Rows are points. Before rounding, the points of a table are all equally far from one centre. They may lie mostly on one side of it. Where is the centre, to within rounding?
In the rows, zero is written as 128.

Points (9 x 3)
[[186  85 107]
 [181  82  96]
 [171 135 130]
 [182  82  99]
 [176  98 141]
 [171 107  75]
 [124  83 101]
 [182 131 122]
 [167 107  74]]
Centre: [154 106 110]

Points (15 x 11)
[[136  71 139  91 154 132  94 150 172 157 111]
 [148 115 175 101 112 124  89 206 148 169  92]
 [185 123 174 188 131 115 125 157 123 161  54]
 [131  98 150  95 164 158 136 152 129 156  61]
 [182 112 175 138 177 129  88 204 124 156  78]
 [161 129 200 160 169 149  80 131 130 116 157]
 [164 154 159 152 120 181 116 119 167 182 143]
 [108 113 150 151 160 132  87 179 135 121  90]
 [196 102 159 153 177  96  99 203 102 133  99]
 [216  97 188 171 164 120 107 189  99 162 121]
 [179 128 177  97 190 122  92 134 125 214 145]
 [203 125 163  92 183 150 103 149 154 137  84]
 [182 131 167 125 203 124  98 183 145 193 149]
 [164 108 156 119 191 107 105 204 151 188 111]
 [180  68 160 138 183  91 150 181 109 135 148]]
Centre: [165 123 153 130 138 121 122 144 119 155 125]

Points (31 x 24)
[[107 109 111 123 145 200 123 133 128 132 136  65  99 171 173 188 163 191
  110 122 138 139 128 194]
 [138 132 180 101 178 114 190  72 125  77 105  92  93 162 144 140 121 156
   90 131 113 116 104 155]
 [131  74 154 113 142 166 136 125  99 110 131 148 154  78 151  63 143 190
   73 174 128 181 100 149]
 [177 118 167 139 143 127 173  99  94 171  99 150 169 196 135 117 117 110
   94 165 157 129 157  92]
 [136 114 202  52 121 152 118 192 170 146 161 130 155 139 106  49 118 142
  124 128  85 109 155 187]
 [133 134 172 160 155 122 162 182 179 180  60 179 131 146 153 168 147 149
   84 189 117 120 180 115]
 [ 91  92 238 102 129 136 220 167  95 190 110 158  90 138 109 115 116 181
  108 177 115 136 123 190]
 [121  61 119  88 141 124 159  89 179 161  75 142 114 185 126 129 148 117
   84 126 127 145 127 160]
 [135 119 217 115 156 124 135 154 110 184  81 115 151 215 199 173 147 171
  111 154 164 135 127 147]
 [171 121 164 110 137 185 195 187  83 162  97  86  93 148 219 156 127 149
   60 184 169 154 181 163]
 [153 102 153 147 150 226 198 157 114 156 116  95 115 147 212  80 156 130
   72 166 178 113 143 148]
 [113  89 160 151 139 134 136 135 159 105 103 156 139 162 156 158 162  94
   60 211 109 105  91 157]
 [ 98 225 177  83 136 171 171 146 103 195  82 177 125 108 140  74 165 137
   87 189 142 154  76 182]
 [170 120 171  78 179 196 167 127  44 190  83 138 137 141 131 173 149 162
  157 161 140 122 114 129]
 [194 145 152 139 155 153 170 167 115 163  95 119 118 199 106 110 105 166
  124 149 205  49 123 178]
 [161 137 176 109 120 149 135  81 107 165 121 123  71 186 176 140 131 136
   51 187 214  99 127 123]
 [162 121 160 156 151 186 200  96 173 175  70 144 107 143 145 139  89 120
   72 171 116 132  75 144]
 [150  85 150 120 190 172 204 114 101 154 138  79 182 142 149 151 137 184
  130 144 154 160 110 165]
 [110 102 208 126 125 205 190  97 171 173  97  96  84 109  92 138 137 146
   75 137 186 147 109 185]
 [118 117 165  94 112 129 189 134 131 119 117 171 111 148 207 171  96 113
  111  90 175 141 151 129]
 [ 98  53 127  67 168 137 124 122 145 151 104  75 141 147 184 106 128 148
   48 151 146 145 134 164]
 [158 150 202 194  78 170 180 107 117 136 113 133 151 140 153  88 126 187
  108 169 140 150 135 138]
 [160  83 182 110 101 181 161 145 115 154 106 139 136 189 195 125 123 114
   84 216 181 156 128 110]
 [123 241 165 119 169 146 132 145  90 115  96  88  75 126 152 134 124  84
  114 145 127  97  83 157]
 [158 116 226 104 168 173 119  78 130 192  86 129 137 116 150 205 140 119
   67 157 157 137 163 178]
 [103  67 133  54 170 139 139 157 133 177 108 132 131 160 109 116  65 152
   84 154 185 200 146 179]
 [102 119 117 123 156 102 178 169 110 135  99 114  70  93  76 177 122 154
   97 178 200 107 110 143]
 [124 103 158 163 150 137 147 185 154 203 139 137 110 172 166 116 141 174
  110 144 226 103  82 207]
 [148 107 121 113 138 131 156 154  96 193  58 121 112 109 145 158 105 123
   35 194  82  90  99 172]
 [138 141  76  92 130 155 188 115 105 119  93 105 166 150 150 134 182 126
   44 132 139 157 151 174]
 [120  86 123 105 133 160 159 145 100 138 110 159 155 150 165 134 216 203
   74 116 140 138 138 137]]
Centre: [138 144 161 106 143 154 141 154 125 157 127 132 112 131 136 125 131 138
 101 158 142 133 134 170]

Points (30 x 24)
[[144 172 119  82 127 137  29 109 169 129 128 177 152  60 142 127 150 103
  155 150 191 137  50 103]
 [ 89 200 109  64 121 145 103  97 147 202 122  97  93 118 173 137 121 142
   91  96 136 123  52  54]
 [128 165 111  84 181 151  47 115 145 127  53 108  71  99 141 138 160 113
   87 136  58  88  76 110]
 [142 185 123 124 152  69 100 120 208 115 112 128 141 132 141 142 164  78
  181 174 126  69  34 106]
 [116 244 135  70 172  93  69 125 213 141 120 112 115 130 146  53 148  97
  123  92 147 122  94 107]
 [142 171 128  40 114 177  85 104 178 200 150 127 126  50 160 116 145 122
   85 105 157 131 115  99]
 [169 131 118  71 150  89  74 157 148 169 105 153 137 123 143 111 161 124
  109 137 136 180  77  81]
 [ 96 152 106  82 176 116 131  80 170 125  97 131 137  58 146 107 170 172
  142 152 167 123 120 100]
 [149 182 127  63 152 140  65 160 170 202 159 106 127  71 127  83 117 132
  120  83 150 182  58  95]
 [154 122  67  85 138 138  96 171 146 117 135 141 137  76 160 119 118 152
  132 101 110  84  44  98]
 [143 178  88 118 118 148  80 141 138 123 138 140  93  76 133 134 139 140
  125 111 172 209  61 148]
 [166 217  44  73 177 135 108  38 150 130 147  99 107 125 131 129 145 131
  194 124 112 135  53 105]
 [130 214 107 116 129 118  33  66 176 165 116 107 115  78 188 129 100 154
  146 120 106 136  76 109]
 [194 154 127 114 145 119  93  71 163 151 106 118 113  89 204 136 137 151
  117  93 159 149  93 136]
 [ 80 236 109  58 132 109  72 105 182 177 165 108 127  78 144 112 128  97
  156 111 134 180  46  77]
 [129 152  79  97 118 114 166 148 172 162  85  92 112  91 181 147 151 153
  106 125 148 125  95 100]
 [124 200  74  76 166 118  65 105 172 166 170 149 127 137 120 128  95 137
  121  87 141 115  42  48]
 [132 199  95  80 125 110  75 128 150 179 106 157  73 126 156 121 135 165
  122 146 103 166  98 129]
 [153 184 146  85 107 151  51 123 144 172 164 125 164  65 164 128  88 133
  112  98 138 135  91 137]
 [164 183  76  78 138 114  52 134 154 109 188 144 120  65 148 149 109 103
  143 107 158 164  79  88]
 [116 205 114  99 215  93  77  91 165 125 149  59 129 121 146  92 115 148
  155  79 158 135  34 111]
 [136 180 144  94 194 205  64 123 128 133 126 138 143 103 164  91 116 155
   79 100 116 114  56 116]
 [189 161 102 117 120  98  60 149 169 108 127 157 145  66 153  98 148 122
  136  96 114 127  65 133]
 [161 182 111  59 145 135  46 153 166 158 114 137 106 109 186  87 124 117
  132 150 175 182  74 115]
 [ 85 122  97  48 148 129 109  89 197 162 135 159 138  97 179 149 128 154
  124  84 135 141  86 139]
 [105 179 129  78 128  70 103 109 150 158 122 152 139 139 135 122 135 114
  113 171 103 145  35  71]
 [121 108 147  83 160 159  69 170 199 152 137 176 139 145 182 123 137 115
  113  92 110 121  81  72]
 [165 211 145 106 124 129  70 131 200 183 159 111 109  84 152  81 133 115
  180 134  63 174  80 121]
 [ 93 179 105 101 136 134  96 149 193 136 146 169 132  54 161 110 111 114
  126  97 130 147   9 106]
 [193 162  85  88 110 121  95 121 168 156  95 170 104  85 132 108 118 138
  117 135 156 104 101 142]]
Centre: [122 163 114 106 159 154  93 114 164 150 136 102 117 114 130 127 151  92
 147 120 128 119  85 115]

Points (30 x 24)
[[ 97 158  92 141  58 154  98 101  99 210 128 118 133 171 193 109 106 162
  176  68  86 146 157 149]
 [ 65 193  96 117  79 144 104  92 137 205 111 152 195 165 137 135 119 166
  145  73 115 142 154 154]
 [ 64 183  98 104  73 140 128 128  92 185 126 134 156 192 163 135 127 177
  102  94 155 183 100 134]
 [112 179  98 140  67 159 114  72 104 204 102 145 184 182 189  92  92 142
  145 116 129 153 128 172]
 [101 140  81 100  66 174 102  57  99 198 100 136 146 159 175 100  79 155
  106 103 136 142 143 100]
 [ 74 153 107 144  82 144 117 104 105 229 127 133 195 160 185 159  95 127
  121  65 136 172 119 147]
 [ 95 193  93 173 112 188 125 110 102 177 122 147 201 161 185  86 103 140
  107  94 115 157 144 178]
 [ 93 151  99 127  80 142  68  90  98 212 108 172 172 137 125  79 122 150
  129 101 144 171 141 184]
 [ 69 188  91 130  91 153  92 116  97 206  91 154 181 175 171 148 105 165
  145  86  98 110 154 166]
 [119 183  90 184  90 168 110  93  89 178 130 167 200 172 180 123 145 190
  133 106 140 153 158 128]
 [ 83 189 104 136  88 140 110 102  95 212  93 129 123 167 175 107 166 139
  121  74 134 195 108 173]
 [ 81 174  98 136  71 161  79 129 138 172 101 130 185 188 177 141  78 142
  141  55 126 143 127 121]
 [118 183  96 117  65 128 110 104 104 183 112 129 173 179 154  81 127  95
  152  58 148 178 145 117]
 [ 85 192 104 144  99 155 134 106 101 180  78 180 201 182 156 128 123 120
  162  57 140 147 168 149]
 [ 78 139  85 141  85 168  96 132  90 201  94 110 198 175 171 157 123 149
  133  59 149 141 102 129]
 [ 76 153  75 162  65 140  78 106 146 191 118 165 179 140 170 148 104 168
  133  62 120 152 149 151]
 [ 85 155  94 102  77 136  97 160 133 156  88 165 203 127 162 121  88 161
  146  81 138 148 144 170]
 [ 66 186 114 155 138 138 109  78 132 202 100 114 191 198 152 139 172 158
  140 109 106 164 165 115]
 [ 75 182  92 141  96 107 107  71 109 201 130 145 193 155 148 133 106 146
  125  46 126 157 145 135]
 [109 141  67 138 102 167 103 102 103 229  96 141 202 144 193 118 140 126
  126  92 150 157 106 118]
 [ 88 159 100 139  80 148  86 117 120 183 124 160 200 199 166 146  95 143
  133  97 158 187 127 169]
 [ 79 186  73 111  97 109  80 142 127 190  93 163 171 179 204 123 118 120
  118  87 141 164 133 130]
 [ 94 147  99 153  69 157  70 102  86 200 122 160 159 201 162 156 141 159
  140  93 141 182 129 155]
 [ 81 171 129  97  90 125  80 128 120 213 131 131 177 211 145 118 113 148
  117  69 125 141 107  99]
 [ 72 183 100 116  75 169 149  87  92 178 104 160 190 155 168 129 104 167
  130  94 100 166 149 123]
 [ 66 180  79 132  88 151 132  93 121 164 122 165 199 116 195 139 148 133
  136  80 124 152 137 119]
 [ 66 165  98 125  78 124  75  59 105 192  84 127 189 173 143 112 123 134
  141  79 138 162 157 124]
 [122 171 115 129  53 150 111 133  92 183 129 172 201 116 150 104 155 152
  116  67 137 144 156 149]
 [ 77 150 129 153  59 155  83  63 101 186 134 123 174 165 185 108 109 165
  141  55 127 158 142 148]
 [ 98 182  99 101  93 181 111 104  95 188 125 149 179 150 189 128  93 142
  131  51 126 157 124 115]]
Centre: [101 133 128 149 122 136 129 127 123 172 114 132 130 153 153 115 122 140
 131 113 146 128 149 131]
